Each row of a before or after table is a point. One or more steps were done to the points. Then noise was added and the rows were shuffled. The steps act on how far a point lies along the listed directions, d1 being the first. Name the steps. A step turns or swaps two directions, mirrors them in a line or flattens them onto one, adds a multiple of one to another, or multiplies one. Angles are multiples of 10 degrees, from the lower direction toward the higher: turns from -170 to 170, lines from 10 to 170 but not 90. Use the fewest steps. Two steps may share a direction if one is a turn and the other turns, adds or multiplies; they go together, in the order done. Otherwise the lowest direction goes first.
In the rows, 128 means zero.

Directions:
(1): [ 77 139 169]
(2): [166 114 180]
(3): [111  65 124]
Before (10 x 3):
[[139  93 123]
 [148 139 108]
 [119 100  92]
 [128 109 121]
 [124  76  86]
 [149 128 151]
 [122 114 108]
 [117 132 157]
 [186 130 149]
 [103 131 178]]
After (10 x 3):
[[139 143 117]
 [133 174  43]
 [173 139 136]
 [115 148  81]
 [138 138 214]
 [138 128 181]
 [127 105 101]
 [108 163  46]
 [178 102 199]
 [226  66 231]]
Steps: mirror d1 and d3 in the line at 170 degrees; multiply d2 by 3

Directions:
(1): [ 99  61  86 158 149 116]
(2): [148 141 128 179  88  65]
(3): [ 77 117 202 148 134 121]
(4): [ 92 186  99 173 155 147]
(5): [132 111 130 162  70 190]
Before:
[[133 104 146 100  81 111]
 [172 149 110 137  79  78]
 [123 159 138 120 111 202]
 [140  14 115  82 128  81]
 [166 165 172  84 101 102]
 [126 181 124 138 131 177]
 [107 170  89  77 161 161]
 [160  94 132 121 111  74]
 [ 97 205 136 136 159 127]
 [159  42 131  72 138  77]
 [123 133  68 123 137 174]
 [149 106 140 115 131  54]
 [181 222 174 116  85 101]
 [174 105  97 100 122  86]]
After, 14 rows:
[[157 111 176  47  81 203]
 [143 114 124 158  72  97]
 [158 144 109 116  90  56]
 [104  97 128  83 133 147]
 [105 112 137  79 184  89]
 [129 122  91 165 135  79]
 [117 147 186  79 152 154]
 [121 188  99 153 145  78]
 [132 107 194  92 114 126]
 [ 72 113 141 116 225  56]
 [164 110 179  40 116 179]
 [119 115 184  89 139 158]
 [133  92  72 154 131  92]
 [ 71 104 183 125 145 111]]
Steps: mirror d1 and d5 in the line at 60 degrees; turn d2 and d3 by 120 degrees; turn d2 and d4 by -50 degrees

Directions:
(1): [123 101 100 196 181 158 162  85 133]
(2): [185  97  98 134 103  76 107  93 181]
(3): [ 88 119 156 143 111 173  53 100 168]
(4): [ 66  48 134 114  98 103 161 132 130]
(5): [107 162 109 134 121 141 167 172 213]
Before (9 x 9):
[[ 96 134 153 141 102 115  92 111 143]
 [183 133  96 145 118  95 104 128 124]
 [143 123 151 123 134 155 103 122 170]
 [144 134 102 149 178 101 200 164 131]
 [147 126  71 168 161 113 190 116 129]
 [125 107 117 187 196 193 103  52  42]
 [ 79 100 146 191 167 194  98  74 128]
 [131 160 143 159 175 222  49  83  74]
 [112  97 106 128 168 104 216 136 102]]
After, 9 rows:
[[ 10  60 132 141 119 194 142 131 158]
 [107 141 155 140 107 118  84 106 138]
 [ 71  91 144 187 164 193 106  78 137]
 [163 151 101 150 189 105 185 156 116]
 [141 101  93 140 100  81 138 144 153]
 [155 133  73 168 162 111 186 115 125]
 [162 139 111 136 191 115 175 114  66]
 [ 33  33 113 173 153 170 171  88 106]
 [134 118 151 120 132 153 108 126 175]]
Steps: mirror d4 and d5 in the line at 120 degrees

Directions:
(1): [125 119 134  88 182  36 169 131 133  82 130 147]
(2): [167 200 149 123 159 150 108 157  87 113  80 184]
(3): [101 148 104  93 116  79 101 174 131 221 115 136]
(4): [175 148  70  69 161 157 145 105 147 136 100  66]
Before (14 x 12):
[[183 180 150 165 130 228 112 132 102 117  96 153]
 [159 171 140 139 120 221  87 147 122 141 115 133]
 [173 144 137 128 189  99 148 119 120  59 103 152]
 [151 208  99  99 117 138  64 185  81 249  69 158]
 [164 168 158 114 147 133 114 137 105  91 135 152]
 [134 107 133 153 109 171 140  96 133 112 128  94]
 [114 161 188 155 128 146  96 130  88  88 143 186]
 [149 183 150 136 129 206 106 128  69  93 106 168]
 [118 150 119 108 119 133  93 166 131 227 116 115]
 [143 152 122 110 160 121 149 160 128  85 105 138]
 [ 76  98 124 157  84 114  99 135 120 203 168 114]
 [133 192 155 177 111 170  72 138  87 158  98 198]
 [145 160 132 151 120 187 123 115 117 123 109 129]
 [133 133 126 124 172  91 138 137 125  94 126 144]]
After, 14 rows:
[[158 189 140 140 135 177 118 133 104 128  89 151]
 [195 216 156 140 160 194 111 157  85 118  70 188]
 [106 157 186 136 140 107 107 138  91  88 143 190]
 [112  95 115 117 163  56 157 123 149  96 151 118]
 [151 149 152  98 158  86 128 135 117  89 144 147]
 [181 218 124 104 156 142  91 166  64 164  60 180]
 [146 170 138 123 133 169  97 155 112 179 106 131]
 [181 215 150 127 147 214  78 168 100 130  86 171]
 [150 199 151 109 155 161 112 147  62  91  91 190]
 [152 214 166 161 144 148  82 147  72 125  80 226]
 [104 133 139 182  80 180  80 134  96 184 147 132]
 [123 119 114  97 161  81 167 154 147  85 124 119]
 [139  95 118 105 189  32 174 113 151  74 133 121]
 [139 141 135 148 105 188 117 116 119 139 105 112]]
Steps: multiply d1 by 1.6; turn d1 and d2 by -40 degrees; multiply d3 by 0.4

Directions:
(1): [203 147 171 138  38 140 138 149 127 125 127 155  85 104 157 196 134 151]
(2): [132 127 164 165 149 161 175 107 129  63  73 199 175 128  78 134 171 122]
(3): [129 117 150  90 121 129 139 205 152 157 142 153  96 222  54 125 138 127]
(4): [ 71  82 114 108  73 120  90 179 141  96 150 183 164  88 139 138 113  59]
Before, 11 rows:
[[ 98 123 151 101 102 107 119 189 149 138 156 174 132 177  90 148 135 109]
 [ 47  72  75  82 119 129 115 204 143 118 145 122 151 110  94  88 120  62]
 [117 130 122 155 156 154 142 127 125  80  96 176 152 163  64 116 144 129]
 [ 28  84  80 109 142  97  87 132 110  74 158 157 210  67 127  83 103  65]
 [ 89 120 112 114 144 144 129 174 146  86 104 183 162 152  92 122 153 100]
 [211 170 145 133  82 124 129 125  95 158 136 110  79 119 146 150 108 160]
 [127 123 119 103 110 105 105 178 142 162 175 140 103 209 128 143  89 114]
 [136 151 147 158 175 150 162 110 120  95  72 125 167 142  71 120 154 158]
 [189 185 156 142 129 124 160 141 136 136 112 138  85 171 112 157 157 159]
 [112 144 130 138 184 121 140  78 108 147 113  63 129 147 123  81 148 155]
 [117 115 168 133  45 156 145 203 122  85 124 249 164  88 100 192 136  80]]
After, 11 rows:
[[114 118 159 151  82 134 130 114 115  78 108 156 165  68 148 144 152 104]
 [156 176 145 141 172 111 148  86 120 157 128  89 114 161 127 134 143 181]
 [158 176 123  86 144 113 131 176 113 246 181  59  54 197 112 130 100 181]
 [119 158  88 139 148  93 101  97 116 134 140  84 127  82 198 122 113 120]
 [ 82 122  75 122 162 107  96 112  97 133 149 102 166 103 135  73  87  89]
 [183 159 119 148  73 138 113 131 111 126 129 124  84 114 159 166 114 166]
 [188 173 138 131 114 142 141 146 129 144 111 116  81 151 142 164 146 182]
 [144 158 123 171 205 126 152  69 119 124 115 119 149 183 132 114 119 148]
 [180 144 190 116  94 135 177 199 129 113 133 193 102 203  30 155 159 162]
 [185 148 157 135 143 170 205 151 127 122  77 118  92 169  47 127 177 170]
 [161 142 134 134  59 128 105 146 119 118 127 106 122  64 177 176 108 136]]
Steps: turn d1 and d2 by -130 degrees; turn d3 and d4 by -120 degrees
